Every row gives one point. A path goes straight from each point to the next, and from the last back to the first. The post is the endless flat space through its rows: a point in 2 columns, a line in 3, a plane in 4, and so on, so that a path can go around it. Count how often the path circles the post. Going back the other way cancels.

Post (2 x 3)
[[-24 -19   7]
 [ 41   9 -32]]
Path (28 x 3)
[[ -6 -66  35]
 [ 38  -7   4]
 [  4  50  18]
 [ 27 -22  42]
 [ 27 -39 -18]
 [-27 -40 -19]
 [ -6  -1 -41]
 [ 12 -46 -40]
 [ 26 -23  17]
 [ 26  12  20]
 [-44 -59  49]
 [ 37 -43   1]
 [ 21   0   1]
 [-11  25  14]
 [ 16  51 -69]
 [ 34  -1 -60]
 [ 19 -30 -18]
 [ 67   6  27]
 [ 34  43  16]
 [ -2  17   5]
 [-35 -37  33]
 [ 52 -32 -20]
 [-33 -43 -16]
 [ 19 -64  23]
 [-17 -12  34]
 [ 60  35 -40]
 [-34  38 -48]
 [ 26 -29 -76]]
Times around: 2

Post (5 x 6)
[[-13  51   8  12   8  -2]
 [ -3 -42  -3  -8 -10 -34]
 [ 22 -16  -2  -3 -53  79]
 [ -1  41   2 -15  23  -5]
 [ 20  36  12  20  22 -36]]
Path (22 x 6)
[[-31  11  10 -45  28  12]
 [ -4  15  14   9 -13  48]
 [ -9  -4   2  53  50 -72]
 [-60   5  -2 -54  23 -10]
 [ 21   4  34 -75  -2  28]
 [-17  66   0  23 -32  -7]
 [-34  18 -61 -69  -6  79]
 [ 13 -14   2  44 -22  19]
 [-46  16  -6  15  10  19]
 [ 48   5  12  25  36 -44]
 [ 21  44  41   8  -2  12]
 [-36  86   5 -49  42 -29]
 [ 24   8  -3  77 -40 -44]
 [-26  37 -30  42  36 -53]
 [ 43 -28  23  -8  13  25]
 [ 30  43  30 -61   9  74]
 [ 12  36   1 -42 -22  66]
 [ 78  18  31   7 -13  15]
 [ 20  41  56   3  -6   4]
 [ 22  76   9 -14  30 -26]
 [-36  40 -30   9 -12  22]
 [  9 -10 -16  -1  46 -46]]
Times around: 3

Post (7 x 8)
[[-21 -18 -41   0  29 -25 -12 -51]
 [ 77 -43  35  14  63 -11 -23   9]
 [ 20 -11  25 -22  28 -16   2  14]
 [ 19 -26  16 -23   7  10  78 -15]
 [-64  51  18  48  40 -33 -32  32]
 [ -3 -27 -35  -8   3   9  10  -7]
 [-56 -15  42  42  40 -47 -29  25]]
Path (26 x 8)
[[  5  -5  79 -15  45 -36 -68 -24]
 [ -6  42  22 -17  41 -12 -18   4]
 [ 14 -42  29 -15  -1  -9 -66  -8]
 [ 85 -77  33 -42  20  18 -18 -14]
 [-66  27 -28  61  48  31  -9   2]
 [-23  33  36   2  24   6  71  35]
 [ -1   6  20 -13  59 -82  -7  19]
 [ 79 -22  -8 -24  15 -14  44 -23]
 [-40 -16   6 -12  -9 -30 -56  -4]
 [-21  -1 -14  36   3  41 -74  23]
 [ 42 -37  18  -4  66  31 -40 -12]
 [-67 -43  -4   3 -28   5  46 -33]
 [  8 -18  18  12  21 -18  13 -10]
 [ 69 -56  28  11  28  -7 -44  -5]
 [-14  16  15  -4  10 -28 -37  -4]
 [-46  -6 -71  33 -21  -5 -30   2]
 [  7 -37  15  -4  16 -15  52  36]
 [ 14 -39  45   5  71 -53 -50  41]
 [-38 -15  -6  -7  63  -6 -23 -41]
 [ 16   4 -21 -23  15  24 -60  48]
 [-39 -29   4  30  52 -23  15   2]
 [ -1 -14 -53  25   6  25  89 -16]
 [ 16 -36 -11   3  34 -34  62 -26]
 [-40 -24 -15  15  39 -22 -16  18]
 [-36  28  13   2  61  19   1 -23]
 [-15 -72  48 -18  -8  18  10  18]]
Times around: 0

Post (8 x 9)
[[ 38  -2 -30   3   9 -28 -19  26  -9]
 [  0  42   8  13  14  47   8 -84  61]
 [ -9  42 -56 -57  47  60  25 -91  45]
 [  4 -29 -16  27  27 -32 -24 -17 -14]
 [-21 -16 -15   4  -3 -22 -50  24  10]
 [-18  34 -21 -32   7   4  30 -35  10]
 [ 13  -5 -33  -7  -9  20  22 -46  30]
 [ -5 -33   0 -12  -4  -3 -29  29 -35]]
Path (26 x 9)
[[ -3  21 -58 -51  24   2  -8 -12 -16]
 [-17  35  19   9  23 -27 -14 -56  -4]
 [-10  11  12   2 -14  -4 -46  12  64]
 [ 69  -8  -6  72  36  -9 -11   0  20]
 [-65 -53 -20  34 -49  76 -25 -55  34]
 [-45  -8 -39 -55  29   1 -24 -31 -25]
 [-17 -24  15 -23  -6  16 -37 -10  13]
 [ 39  33  46 -24 -32  11  17 -19  34]
 [  5  -2  25 -14  -8  56 -26  18  19]
 [ -4  48 -58 -57  44  30  20 -13  -4]
 [ 33  24 -44  10  23  26 -26 -29  20]
 [-46 -22  14 -27 -38  11 -19   1 -16]
 [ 35 -18  45  23 -75 -27  29  11  39]
 [  5 -55 -49 -33  14  34 -20  -4  10]
 [-18  -6 -31  65   5 -63 -13 -12  17]
 [  2  32 -93 -32  51 -15 -12  22 -17]
 [ 55  -7 -31  35  -4 -58  39 -39 -41]
 [-10 -12  -3   4 -26   6   7 -94  60]
 [-48   8 -27 -73  22 -34 -47  45 -18]
 [ 38 -29 -25  19  55 -24   0 -33 -10]
 [ 29  -1 -31  10 -26 -13  23  24  16]
 [-27  19  24  34 -35 -12 -55  35  21]
 [ 15  78  -4 -35  15 -60 -40  85 -35]
 [ -8  68   7 -51  54 -17   5   9 -14]
 [ 22 -26 -25  75  31 -24  23 -79  74]
 [-62  27  -3  -5 -47  29 -11  13 -15]]
Times around: 5

Post (11 x 12)
[[  5  31  10   6  13  -9  18  23   6   9 -25  17]
 [-22  11  -1 -49  30  10 -28 -45  21 -18  13  -4]
 [-26  33 -46  69 -24  17   5 -29 -34   5 -63  12]
 [-10  31   0  -4   1 -27 -13 -27 -11 -38  29 -13]
 [-10  26   3   2 -17 -37  10 -28  -5   4 -13  18]
 [-13   6  27  33  23  30  58  38   3  10  -6   0]
 [-37  26  36 -20  42 -17   5 -18  40  -7  15  42]
 [-19  -6   4 -36  67   9 -22 -19   4   1  53   2]
 [ 13  18  -2   1  16   3  23 -14  -6   6  -5  31]
 [ 26  10 -39  11 -41  13   7   0   6   6  -7 -16]
 [-14 -15 -11  -6   8  16  14   9  12 -13 -23   4]]
Path (24 x 12)
[[  5 -14   0  20   2 -12  24  18 -11  30 -23  95]
 [-41  -7 -34  -8   9  25  -6  15  29  -5   6  31]
 [-49  63   9  72 -24 -15  41 -18  12 -24 -46   2]
 [ -6  16  -7 -11  10 -37 -24 -52   6 -71 -13  -7]
 [ -6 -15 -13 -31  16  20 -45 -54  -5   4  14  11]
 [  2  14 -52  47 -14  42   8 -17 -55 -13 -28  -2]
 [ 10  43 -26 -25  22 -63 -10 -38 -37  39  20  22]
 [ -5  34   1 -37  33 -26 -23 -47   5  -7 -19 -11]
 [-19  28 -21  -1  36 -14 -51 -42 -21 -28  -7   9]
 [-18  20  22 -30  42 -20  -3 -43  -5   9  15   3]
 [-14   8 -37  24  -3  32  22 -26 -20  17  -5  -8]
 [-29  13 -25  51 -23  28  20  -7   8  -4   4  21]
 [  9  14 -11  13  15  21 -32 -43 -29 -40  56  -9]
 [ 13  12  13  31  11 -19  30   3  -2  14  15   5]
 [-24  14 -15 -21 -11 -15  24 -31   0 -26 -35 -40]
 [-63  91  26  15  52 -21  -9 -12  15 -34  13  -3]
 [-26   4  28   9  23 -19  27 -25   7  -2  25   3]
 [ 32 -14 -48  -8   1  20 -46 -23   1 -17  -5  23]
 [  4  22  33   3   0  -3  28  14  -5  21 -29  37]
 [-31  -4  48 -29  85   9  -4  -6  38   8  41  12]
 [-24  25  19   1  35 -24  51 -13   1  24 -36  24]
 [ 45 -27 -63  -4  -7  14  25  35  -7  12  20   4]
 [  4  62  27   9  25 -25  -2  25  12  20  17  39]
 [-25   6  30  10  26 -22  24 -52 -23 -52   2  43]]
Times around: 0
